Every row gives one point. The points of each table are mixes of a few directions, plus a little noise. How many directions does each table use, and how many do they share? Where both have some left over, give the other angles between the two spaces (their principal angles), to ten degrees, smallest first.

First (7 x 2):
[[-27  27]
 [ 83 -80]
 [ 12 -11]
 [ -5   4]
 [-32  32]
 [ 31 -31]
 [-63  60]]
Second (4 x 2):
[[-64  62]
 [-19  19]
 [ 28 -28]
 [ 54 -51]]
Directions: first 1, second 1, shared 1

First (8 x 4):
[[  8 -18  57  -5]
 [  5 -19  46  -1]
 [ 27  55 -34  36]
 [  1 -26  18  30]
 [  6  23  10 -35]
 [ -5 -29  32   0]
 [-16  41 -95 -28]
 [-22 -29 -33   6]]
Second (7 x 4):
[[-29 -24  38  36]
 [-26  37 -10 -10]
 [ 41  -6 -25 -22]
 [-56  76 -17 -18]
 [ 12 -35  17  17]
 [  7 -43  26  25]
 [ 50  -6 -29 -28]]
Directions: first 3, second 2, shared 1; angles 90

First (9 x 6):
[[ 25   0  -4 -22  28  10]
 [ 20   5  -1   5   2   1]
 [ 44  -3  -7 -54  64  20]
 [-24  -5   2   2  -7  -3]
 [-10  -9  -2 -19  17   3]
 [-12  -7   0 -13   9   1]
 [ -1   4   2  20 -19  -5]
 [  1  12   3  50 -49 -10]
 [-43  -1   6  33 -44 -14]]
Second (8 x 6):
[[ 29   9  -1   9  -1   2]
 [ -9  -2   0  -3   1  -1]
 [-61 -18   2 -20   3  -4]
 [-12  -3   0  -4   1  -1]
 [ 95  27  -5  31  -5   6]
 [ 31   9  -1  10  -2   3]
 [-61 -17   3 -20   3  -4]
 [-11  -3   1  -5   1  -1]]
Directions: first 2, second 1, shared 1

First (8 x 8):
[[  4   0  -2   1  -2  -3  -2  -2]
 [-14   0   8  -4   8  12   7   7]
 [-18   0  10  -5  10  15   9   9]
 [ 50  -2 -28  14 -26 -43 -27 -24]
 [ 34  -1 -19  10 -18 -29 -18 -16]
 [-85   3  48 -24  45  72  45  41]
 [-65   2  37 -19  34  56  34  32]
 [ 93  -3 -53  27 -48 -79 -49 -45]]
Second (10 x 8):
[[-13 -28  17  -9 -42  19  50  42]
 [ 34  64 -23  19  38 -57 -53 -25]
 [-12  60  -5   7  73  15 -11  -7]
 [-44 -68  29 -24 -28  40  15   0]
 [-25 -15  21 -10 -16  24  38  34]
 [-13 -33   8  -9 -17  27  19   5]
 [ 22   3  -1   4 -35 -48 -10  13]
 [-26 -54  25 -18 -39  -4 -10  -3]
 [ 62 -11 -38  17 -31 -33 -22 -33]
 [ 16  80 -32  20  95  18 -19 -27]]
Directions: first 1, second 4, shared 1

First (7 x 9):
[[ 40 -24  84 -23  15  33  23  24   8]
 [-51  41 -75  68  18 -31   0 -14 -26]
 [-18  56 -60  51  -4 -28  40  12  18]
 [ 34 -52  85 -46  12  40 -15   3 -10]
 [ 32 -61  94 -51  14  44 -24  -2 -14]
 [-16  15 -42   4 -16 -19 -10  -9   4]
 [-22  26 -81  -6 -43 -37 -16 -16  21]]
Second (9 x 9):
[[-67  34 -95  29 -32 -31 -20 -10  -1]
 [ 18  13 -63  16  19 -45 -14 -39 -12]
 [ 48 -20  48 -65 -36  17  14  19  46]
 [ 16 -23  57 -41 -19  29   1  18  19]
 [ 42 -46  48 -76 -24  18 -24  -6  17]
 [-84   7 -69  21 -24 -13 -53 -21 -27]
 [-44  18  66  40   3  54  49  65   3]
 [ 72   6  -2  24  63 -27  23 -26 -15]
 [ -1  15  10  51  51   2  21   1 -30]]
Directions: first 3, second 4, shared 3

First (11 x 12):
[[-23 -23 -32 -32 -21 -26  15   3  31 -46 -10  -4]
 [  5 -17 -18   9  19  28 -11 -19  14   2 -18  16]
 [-28 -27   1 -11 -36 -19  34  20  11  -9 -39 -23]
 [ 11  23  21   1   1 -12  -4   9 -19  14  23  -5]
 [-31 -19 -26   1 -16   1  14  -2  14 -37 -13  -3]
 [ -9  25  21  31  -5   8   2   9 -34   6  23  -8]
 [ 36  -3 -12  48  64  81 -46 -47  -1  39  -8  43]
 [ 16  42  53  25  -2  -4  -3  20 -48  42  30 -15]
 [ 22   8  -1  -9  19   1 -17 -10   4  10  13  12]
 [-34 -23 -32 -54 -41 -56  29  17  34 -62  -5 -16]
 [ 36  12  24  -9  17  -4 -14   1  -6  41   4   4]]
Second (10 x 12):
[[ -2 -52  17 -22  27  12  -7  23   6  29  -2 -26]
 [-45  33 -48   3 -50 -16  12 -29   4 -87  11  10]
 [-13   2  -7  39  -7  12  21  10  -4  -6 -12  16]
 [-31 -29  40  -7  20  47 -14  33 -16  37  42  -1]
 [ 13 -33 -36   5  31 -47  10 -14  32  -8 -95 -43]
 [ 47   4   2   1 -12  -3   9  -1   2  13   1  16]
 [ -1  10   7  17 -17   2  20  22  -9  -3  23  19]
 [ 12  13   8 -49   5  33 -57 -52  -3  12  27  -1]
 [-11  28   9  32  -2 -12  17  20 -12   4   5  13]
 [ 29  23   5 -18   4 -29 -10 -11   0  10   0  -4]]
Directions: first 4, second 6, shared 2; angles 30, 50

First (9 x 14):
[[ 16 -15   6  13  -5 -32 -34 -25 -21  17  10  -9  12 -26]
 [ -9  22  -4   6 -25  -7  -5   7  -8 -18 -20  -3 -24  -6]
 [-10 -14  15  12  57  18  -3  14  -9  -6  44  22  11 -24]
 [ -6 -29   9 -19  46  15  26  18   8   0  30   7  29   1]
 [  3  32  13  29 -40  -8  17 -21 -13   8 -75  -1 -12  21]
 [  1  24  -7 -19 -44  -5  10  -1  -5  -9 -36  -9 -21  34]
 [  9 -14  -4 -22  20   6 -19  -2  -5   5  48   5   5   8]
 [ -1   3 -20 -15 -55 -33  -1   4  13 -11 -35 -32  -9  -9]
 [ -2  -9  -8  16  47  47   8   6  40  14  34  19   8   0]]
Second (9 x 14):
[[ -2 -26 -14   3  -1 -10  -4   5 -23 -17  24  -9  -5 -11]
 [  8  23  11  -2  -2  15   9 -13  26  23 -25  11   2  24]
 [  0 -26 -16   2 -12  -7  -3  -2 -40 -16  22 -10  -8   8]
 [ -2   4   4   3  17   8   3   3  50  17  -8   1  17 -23]
 [-13  17  17  -5  16  -9  -5  20  27  -7  -4   6   8 -44]
 [ 20  28   8   3   0  34  19 -29  57  51 -42  12  13  47]
 [ -5  -8  -4  -8 -26 -24 -14   4 -95 -43  22  -4 -32  19]
 [ -2 -48 -29   7  -8 -11  -5   4 -43 -23  40 -17  -5  -4]
 [ -2  32  23  -4  13   4   2   4  40  13 -24  12   8 -15]]
Directions: first 6, second 3, shared 2; angles 60

First (9 x 18):
[[ -6 -12 -20 -12 -17  10  -8  22  61  -6  -4 -16  -1  19  13 -15  28  11]
 [  8  19   8  56  51   0  29  16 -61  54 -31 -25 -52 -37  -2  41   5  -7]
 [-24 -27 -36  35  -8  60  47  32 -54   8  44  20  52 -35 -38  -4 -50  19]
 [-15   7 -22  26 -11  23  62  15   3  27  27  34  64  -5 -37 -41 -32 -23]
 [-21 -69 -30  37   4  71 -18  44 -45 -24  16 -45 -25 -34  -6  43   1  65]
 [ 10   9  57 -28 -11 -52 -24 -74   7 -43   9  46  34  36 -17 -34 -15 -43]
 [ 12  -4   9 -78 -32 -26 -72 -25  42 -56   1  -5 -13  29  41   5  16  20]
 [ 13  39  24  24  23 -40  31 -11  37  45 -39  -2 -18  20  -1 -21  30 -48]
 [ 24  37  11 -59   2 -45 -45 -20   9  -6 -22  -8 -43   6  48  28  14   3]]
Second (9 x 18):
[[ -5  23  15 -31 -26   6  22   9 -27 -16   4  19 -40 -26  14  -8 -27 -28]
 [-12  41  -4  21  10 -20   6   3 -10  -1 -46  35 -23  31  13  16 -20  95]
 [ -3 -56 -55  58  33  -4 -19   2  -1  34  23 -37  65 -14  -3   5 -17 -23]
 [  4 -34   8 -73 -44  91 -11  16 -11 -47  70  -6  37 -18 -42  15  36  40]
 [  3 -39  40  14   1 -37 -33 -37  41 -27 -11 -24 -18  22   2 -33  25 -81]
 [ 26  56   9 -71 -15  52  51  32 -34  38  31   4 -11 -49 -15  28  27 -12]
 [  0   5  15  30  24 -15 -15 -14 -10  -4 -31   1 -16  22  -3  19   9  49]
 [-11  18  25  48  17 -89   1 -27   8   2 -63   6 -68  12  42 -34 -40 -78]
 [ -2 -16 -56   7   0  16  -5  16  45  22  20  -4  76  21  -8  -5   6  42]]
Directions: first 5, second 6, shared 3; angles 60, 70

First (11 x 20):
[[  5  -7   0  16 -11  -8  15 -14  24   9 -14 -26 -24   3 -11   1  -2   5
   32 -24]
 [ -7   9 -16  -3   4  -3  -5  -2   3   2  -6  -5   3   6   7 -10  -4   1
   -1   5]
 [ -2   3 -21  19  -9 -16  14 -23  40  18 -30 -48 -32  16  -5 -14  -7   9
   49 -26]
 [ -6   7   4 -21  13  13 -18  19 -36 -14  22  38  33  -7  14   3   3  -8
  -43  30]
 [ 10 -11  15  11  -8  -2  12  -4   8   3  -1  -6 -12  -5 -11   9   2   2
   14 -15]
 [-32  46 -80 -14  18 -17 -22 -16  22  15 -38 -40   7  38  36 -51 -18   6
   14  19]
 [-23  31 -26 -41  29  14 -39  26 -47 -16  19  46  55   5  37 -18  -3 -11
  -66  55]
 [ 21 -28  43  17 -15   4  20   1   3  -4  12   7 -18 -18 -25  28   9   0
   11 -24]
 [ 18 -25  33  20 -17  -1  22  -6  12   2   3  -6 -24 -12 -24  21   7   2
   22 -27]
 [ 43 -61  95  30 -30  13  40   6  -5  -9  32  23 -29 -43 -52  61  20  -3
   13 -41]
 [-27  38 -45 -34  27   4 -35  13 -25  -6   1  19  41  16  38 -29  -8  -5
  -42  46]]
Second (11 x 20):
[[  0  19  26  11  -7   3 -40 -16 -13   3 -47  29 -21  -6  42 -30  16  29
   22 -43]
 [  8  -9   9  -1   6  15 -13 -32   8  -1  -2   9  -8   3  25   3  -2   9
    3 -22]
 [-12  18 -11   6 -10 -21  14  49 -16   4  -4 -10  11  -6 -33  -9   4 -10
    1  26]
 [-12  33  14  15 -15 -18 -24  28 -24   3 -47  20 -11  -9  13 -35  19  16
   20 -16]
 [  9 -36 -21 -16  16  15  32 -24  25  -5  56 -24  14  13 -20  38 -22 -22
  -21  25]
 [  4 -32 -32 -17  11   4  49   2  22  -4  67 -38  27  10 -49  42 -24 -37
  -29  50]
 [-17  33  -7  12 -18 -29   8  66 -26   4 -22  -3   7 -11 -34 -21  11  -7
    6  23]
 [ -6 -14 -32 -10   3 -10  47  34   6  -3  47 -36  25   3 -59  28 -16 -35
  -22  58]
 [ 13 -19  13  -4  12  23 -17 -52  16  -3   5  11 -11   6  36   7  -4  12
    0 -30]
 [ 21 -25  26  -5  15  37 -35 -87  24  -4  -5  26 -23   9  69   6  -3  27
    4 -57]
 [-10  32  14  13 -15 -17 -21  27 -23   5 -45  19 -12 -10  10 -31  18  17
   18 -15]]
Directions: first 2, second 2, shared 0; angles 80, 80

First (10 x 24):
[[ 28  -2   0 -16  18  14  -6  18  -3  -9 -21 -20  14 -24  19 -27  10   2
   11  15  45 -32   1 -10]
 [-11  49 -46  23 -11 -43 -34 -49 -71  -5  -2  30  34 -18  -5 -38 -28 -47
   -5  32 -95  10  17 -13]
 [ 32 -10   1  20   4  11  33   4   6   2  24  -2  -4  21   6  25  11   7
  -23 -21 -25  22   5   4]
 [-23  -8  15  -6  -4   7 -18  23   5  -2  17  -2 -22  16  -2  34   5  64
   25  -6  54  -5 -17   5]
 [  4  15 -26  34  -2 -20 -11 -26 -37   5  15  23  14   7   2  -1 -12 -13
   -9   7 -65  11  16  -8]
 [-15 -42  17   1   8   4  -2  18  31  11 -27  -3 -13 -10   7   5   5  17
   27   6  52 -25  -1  -1]
 [ -4   9  15 -31  24  30 -42   7  37   4  -5 -15 -11   6  -4 -23   8   2
    1 -11  52 -50  -1  -4]
 [ -2   6   8 -27  20  19 -36   6  24   1 -18 -15   0  -9   2 -34   4 -12
    5   1  45 -46   1  -8]
 [  1  14   1 -17 -35 -16  56  -4 -18 -18   7  -5   6  -8 -11  15  -6 -17
  -18   0 -36  63 -13  17]
 [-12 -32  17  13 -23  -6  58   1  27   9  11   9 -19  20 -13  46   3  -1
  -13 -22 -28  52  -6  19]]
Second (11 x 24):
[[  5  -9 -38   1 -25  13   2  20   8   8  12   3   9 -10   1  -4   7   6
    9 -10  19   1  10  18]
 [  5   3 -23  21   8   6 -18   5   1  24  17   2  -3   0  -2  -6   5  -6
   -6  -6  -3  -9  16  -5]
 [-17   2  82 -46   5 -26  35 -30 -10 -59 -47  -8  -1  10   3  16 -17   7
    4  23  -8  19 -42  -6]
 [  0   8 -12  10   6   3 -15  -1  -1  16  10   2  -3   1  -3  -6   1  -7
   -5  -4  -6  -7   9  -4]
 [-59  49  69 -83 -20 -31  -9 -53 -13 -68 -40   3   2  11 -24 -10 -35 -11
    5  22 -16  17 -47   8]
 [ 37 -36 -45  41  -1  22  17  37  10  33  21  -2   5  -9  16   9  20  14
    4 -14  21  -5  26   6]
 [  5   1 -18  18   8   5 -12   4   0  20  14   2  -4  -1  -1  -3   6  -5
   -5  -6  -4  -6  13  -4]
 [ 20  -4 -29  54  34   8 -27   9  -2  50  30   1 -12   4   3  -4  14 -10
  -16 -12 -15 -21  28 -21]
 [ 32 -16 -32  63  36  10 -15  18   1  53  30  -2 -12   0   8   2  21  -5
  -15 -12 -11 -20  31 -22]
 [-35  14  78 -81 -26 -26  36 -32  -7 -82 -54  -5   9   6  -4  10 -26   8
   15  23   5  29 -54  15]
 [  8 -13 -33   2 -24  13   7  21   9   6  10   1   9  -9   4  -2   7  10
   10  -8  21   2  10  17]]
Directions: first 6, second 3, shared 1; angles 30, 80

First (11 x 32):
[[ 43   9  -8 -26 -28  42  -3 -49 -12  15  -5   2   5  17 -61 -24 -22   2
   49  20 -28 -30   3  -7  -9  -3  31  13   3  15  11  -5]
 [-23 -31   4  56  14  12 -44  18   5  29 -14  -6  22 -41  11 -19  14 -24
  -29  49  48 -18 -18  57  19   9   9 -78  23   9 -30 -35]
 [ 14  41 -13 -51  13 -38  55  -2  25 -42  17  25 -13  36  27  45   4  29
    0 -83 -40  36  14 -67 -14   1 -24  95 -34 -25  32  50]
 [-13   6  14 -25 -15 -19  25  15 -26 -22  12 -20 -32  22   7   7 -11  12
   10 -19 -21  22  17 -26 -13 -16 -18  29  -8  -3  11  16]
 [-22 -16   5  31  13  -5 -19  21   4   9  -5  -4   8 -22  20  -2  11 -11
  -25  17  29   0  -9  27  11   5  -4 -38   9   0 -16 -14]
 [ 17  22 -12 -24   8 -11  23 -12  20 -15   5  20   3  16   5  20   2  13
    4 -38 -20  10   3 -31  -5   4  -4  47 -16 -11  16  22]
 [  5  -2  -2   3  -1   7  -5  -6   1   6  -3   2   5  -3  -7  -5  -1  -2
    3   7   2  -7  -2   5   1   2   6  -6   3   3  -1  -4]
 [-43 -25  26  21  -9 -15 -10  40 -36  -3   3 -37 -26 -10  21 -10  -2  -8
  -15  25  19  14   6  21   0 -14 -18 -39  12   5 -15 -13]
 [  9  -9 -15  36  22  18 -31 -10  32  26 -14  23  39 -29   0  -7  16 -15
  -18  22  31 -23 -21  35  17  19  18 -39  10   2 -16 -20]
 [  1  -1  -7  12  14  -1  -7   0  18   5  -4  12  15 -10   9   5  10  -4
  -13  -2  12  -3  -7   8   7   9   2  -7   0  -3  -5  -3]
 [ 11   7   8 -32 -29   9  15 -14 -31  -8   6 -18 -24  25 -30 -11 -21   9
   35   1 -31   0  15 -21 -15 -15   3  25  -3   8  13   7]]
Second (10 x 32):
[[  7  -8 -27   1 -29  27   5  20 -11   5  -9 -14  -3  51 -10 -44 -36   7
   18 -12  16 -20 -35 -46  20  22  13  12  -6 -10   3 -22]
 [-39  16  42  -2  25 -62  20  25 -14  -1 -21 -15 -37  20  38  44  62  11
  -22  15  22  60  22  23   3  35 -54  -8  30  10   5  35]
 [ 12  11 -17   1   8  17  -2  -6  23   2  -2  17  23  -8  -2   1  -7  -1
   -7 -19  -2 -13 -10  -1   2   5   9  -6 -12  -7   2  -3]
 [  5 -28 -24  37   0  12  -5  16  31   7 -18   4  16 -22  25 -33  -1  -5
    8  -9  32  -6 -34  -7  26  38   0 -17   8 -12   1 -21]
 [-28  -2  -7 -12 -27 -14  46  61 -16 -30  -7 -34 -41  45  39 -23 -27  23
   18 -54   0  31 -17 -65  10  30 -41  19 -12 -24  22   5]
 [ 10  30   0 -14  22   1 -10 -25  15   4   8  28  22  -9 -16  34  13  -2
  -22   0 -15  -9  15  24 -14 -17  10  -1  -8   5  -6  12]
 [ 24  -4   1 -27 -45  41 -12 -27 -46   4  19 -23 -12  29 -63 -35 -50  -2
   38  26 -32 -37   9 -15 -17 -45  38  19  -7  14  -2 -16]
 [ -6 -13  17  12  16 -22 -17 -15  -1  -2  13   5   2 -37   5  20  23 -11
  -16  26   1   5  17  29  -4 -28   4   2   8   9 -12   5]
 [ 15   1   0   1  19   2 -26 -33  12   0  25  25  28 -31 -17  23   1 -15
  -25  16 -12 -23  15  25 -14 -51  31  12 -11   3 -19  -1]
 [  2   1  13   3   7  -2   1 -17   8   4 -10   3   2 -41  -1  12  22  -6
   11  12 -10  10  16  31 -11  10 -15 -30  13   9   8   7]]
Directions: first 3, second 6, shared 2; angles 40

First (10 x 32):
[[ 21 -34  -2 -28  17  15 -12  14   9  -6 -12  -4  32 -23  28 -13   9  27
   42 -23  24 -11  19  -5 -30  31  -1  13 -11 -15   6 -15]
 [ 16  -9  -7 -14   8   1  -4   1   7  -3   1  -2  14 -10   8  -7  10  11
   10  -9   8 -13  10  -5 -16  26  -3   9  -6  -8   0 -12]
 [ -1  27  -8  11  -8 -15   9 -15   1   3  16   2 -18  12 -20   5   4 -15
  -32  16 -15  -8  -9   0  12   2   0  -1   2   5  -7   0]
 [ -6  28  -5  15  -9 -14   9 -14  -2   3  14   2 -20  15 -20   7   1 -17
  -32  16 -15  -3 -11   3  16  -6  -1  -4   5   8  -7   4]
 [-33  -4  19  20 -12  10   3  10 -17   5 -17   3 -14  11  -3   9 -24 -10
    4   7  -6  33 -13   9  24 -56   3 -18  12  13   3  23]
 [ 23 -60   6 -37  26  30 -20  30   9  -8 -26  -6  51 -35  48 -17   5  42
   73 -39  36  -4  27  -6 -41  30   0  13 -13 -19  13 -16]
 [  7   8  -6   0   0  -6   2  -7   3  -1   8   0  -2   1  -5  -1   6  -2
  -10   4  -3  -8   2  -1  -2  11  -1   4  -2  -1  -2  -4]
 [-29  16  11  24 -16  -4   9  -1 -13   5  -3   5 -25  19 -16  11 -17 -19
  -21  16 -15  23 -18   8  27 -44   3 -15  12  14  -2  19]
 [ -1  20  -6   9  -6 -11   6 -11   1   2  12   1 -14   9 -15   4   3 -11
  -24  11 -11  -5  -6   0   9   2  -1   0   2   4  -4   1]
 [  2   6  -3   2  -1  -4   2  -4   1   0   6   0  -4   3  -5   0   2  -3
   -8   3  -3  -3  -2  -1   1   2   0   1   0   0  -2  -1]]
Second (9 x 32):
[[  5  26  55 -37   6   0 -31  51 -29  63 -32 -93  -7  45 -17  14 -47 -33
  -13  39   4   4  95 -38  10  64  66 -38  20  20  27 -24]
 [ -1  -4  -9   6  -1   0   5  -8   4 -10   5  15   1  -7   3  -2   7   5
    2  -6  -1  -1 -15   6  -2 -10 -10   6  -3  -3  -4   4]
 [  1   3   7  -5   0  -1  -4   6  -3   8  -4 -11  -1   5  -2   2  -6  -4
   -2   5   1   1  12  -5   1   7   8  -4   2   2   3  -3]
 [ -2 -11 -24  17  -2  -1  14 -22  12 -28  14  41   3 -20   7  -6  21  15
    6 -17  -1  -2 -42  17  -4 -28 -28  17  -9  -8 -12  11]
 [ -1  -7 -14  10  -1   0   8 -13   8 -16   8  24   2 -12   5  -4  13   9
    3 -10  -1  -1 -25  10  -2 -17 -17  10  -5  -5  -7   6]
 [  0   1   3  -2   0   0  -2   2  -1   3  -2  -4  -1   2  -1   1  -2  -2
   -1   2   0   0   4  -2   0   3   3  -2   1   1   1  -1]
 [ -1  -6 -12   8  -1   0   6 -11   6 -13   7  20   2  -9   3  -3  10   7
    3  -8   0  -1 -20   8  -2 -14 -14   8  -4  -4  -5   5]
 [ -1  -3  -6   4   0   0   3  -6   3  -7   4  11   1  -5   2  -2   5   4
    1  -4   0   0 -11   4  -1  -7  -7   5  -2  -2  -3   3]
 [  0   0   1  -1   0   0  -1   1   0   1   0  -2   0   1   0   0  -1   0
   -1   1   0   0   1  -1   0   1   1  -1   0   1   0   0]]
Directions: first 2, second 1, shared 0; angles 90

First (11 x 32):
[[  3   0   1   1  -3   1  -2   1   5   7  -1  -5   2  -2   4   2   0  -7
    9  -5   0   0   1   2  -3   3   0   1   2  -2  -1   1]
 [-15  -8  14  14  16 -13  17  22 -11  29  44   4   3  25 -17   7   0 -16
   -3 -19  -9 -20  -6  35 -27   1  29  43   2 -33  -8  -2]
 [ -2  -8  -8  18   6   1  16 -30  -4 -21 -17  -3  20   5 -32  15  11 -10
  -42  13  -6  16   3 -12  21   2 -25 -17   4 -28  26   8]
 [-19 -10   4  18  20 -11  27  -3 -20  -1  21   9  11  27 -37  12   9  -4
  -44   4 -12  -6 -11  18   0  -2   4  20   0 -33   5   1]
 [  5  24 -17 -52 -14  15 -32  -2  -5 -43 -36  20 -43 -27  42 -37 -13  75
   16  41  21  12 -11 -35  28 -18 -15 -42 -18  94 -19  -8]
 [-11   3   4 -11   8  -4   3  13 -13   0  17  13 -15   9   2  -8  -3  22
   -4   5  -1 -10 -10   8  -4  -8  15  14  -6  14 -13  -6]
 [ 26  -8 -10  28 -19   9  -6 -37  31  -7 -45 -30  38 -23  -9  24   8 -54
    2 -14  -3  28  25 -29  20  19 -40 -35  15 -38  37  14]
 [  1  -6 -12  12   3   4  13 -37  -5 -33 -31  -2  18  -1 -32  13  14  -1
  -50  22  -5  22   0 -26  32   1 -34 -28   3 -15  28   8]
 [ 25   9  -4 -11 -25  11 -29   0  31  10 -27 -17  -1 -31  41  -7 -10 -15
   54 -13  11   7  16 -17  -4   8  -8 -23   3  22  -2  -1]
 [  1  -3  17   7  -2  -7  -3  34  10  48  38  -7  -1   6  19   2  -8 -31
   47 -38  -1 -23   5  34 -40   9  33  41   4 -18 -18  -7]
 [-16   6   8 -26  10  -7  -3  36 -21  12  36  23 -34  13  20 -22 -12  39
   17   3   5 -23 -17  24 -21 -14  35  29 -11  36 -36 -12]]
Second (9 x 32):
[[  3  -4 -10  -2  15   5  -5 -46  -3 -17 -23  12   0 -17   4  -4  18  -6
   31  10  14   6   1 -31   6  21 -23 -21  -5  13  -3   6]
 [-12  -5 -16  -8  12  -5   3 -48 -11 -26 -21  21  -1  -9  -1   5  22  -2
   28  13  10  -3  -3 -25  15  17 -12 -25 -13  15  -2  -3]
 [ 11   3  10   1  15  16  -3  17  -7   2   6  -3 -12   0  -6 -29 -11  38
  -40  19   4  15  -7  -5 -11 -10 -14  16   7  12 -10  14]
 [ -9  -2 -12  -5   1  -5   2 -29  -6 -19 -16  11   2  -4  -1   9  13  -5
   16   7   3  -2  -1 -14  16   7  -6 -20  -9   7   4  -5]
 [ 34  10  29  19 -35  14 -13  95  38  51  27 -53  12   7   4  -8 -47  -3
  -59 -29 -19  16  15  42 -24 -32  13  38  30 -33  16  11]
 [ -8 -10  14   7  30  -8   0  -6  -8  42  36  13  -7   1  15  -8  12 -30
   76 -29  11 -28  -2  15 -53  30  26  43  -2 -10 -36  -1]
 [-17  -5   6  -2  13 -14   8   3 -12  17  30  15  -5  12   3   6   6 -14
   35 -14  -1 -25  -6  20 -20   8  29  25  -7  -7 -17 -10]
 [-18   9 -20  -8 -59 -19  11  14  11 -39 -24 -11  21  15 -14  51 -10  -9
  -49   3 -27   1   7  16  68 -36  12 -50  -8 -13  51 -26]
 [ 13   3   1  -1  10  17  -6   0  -3 -10 -12  -3  -7  -7  -5 -22  -5  33
  -37  22   5  22  -3 -20   4  -6 -25  -4   6  15  -1  14]]
Directions: first 3, second 4, shared 2; angles 70
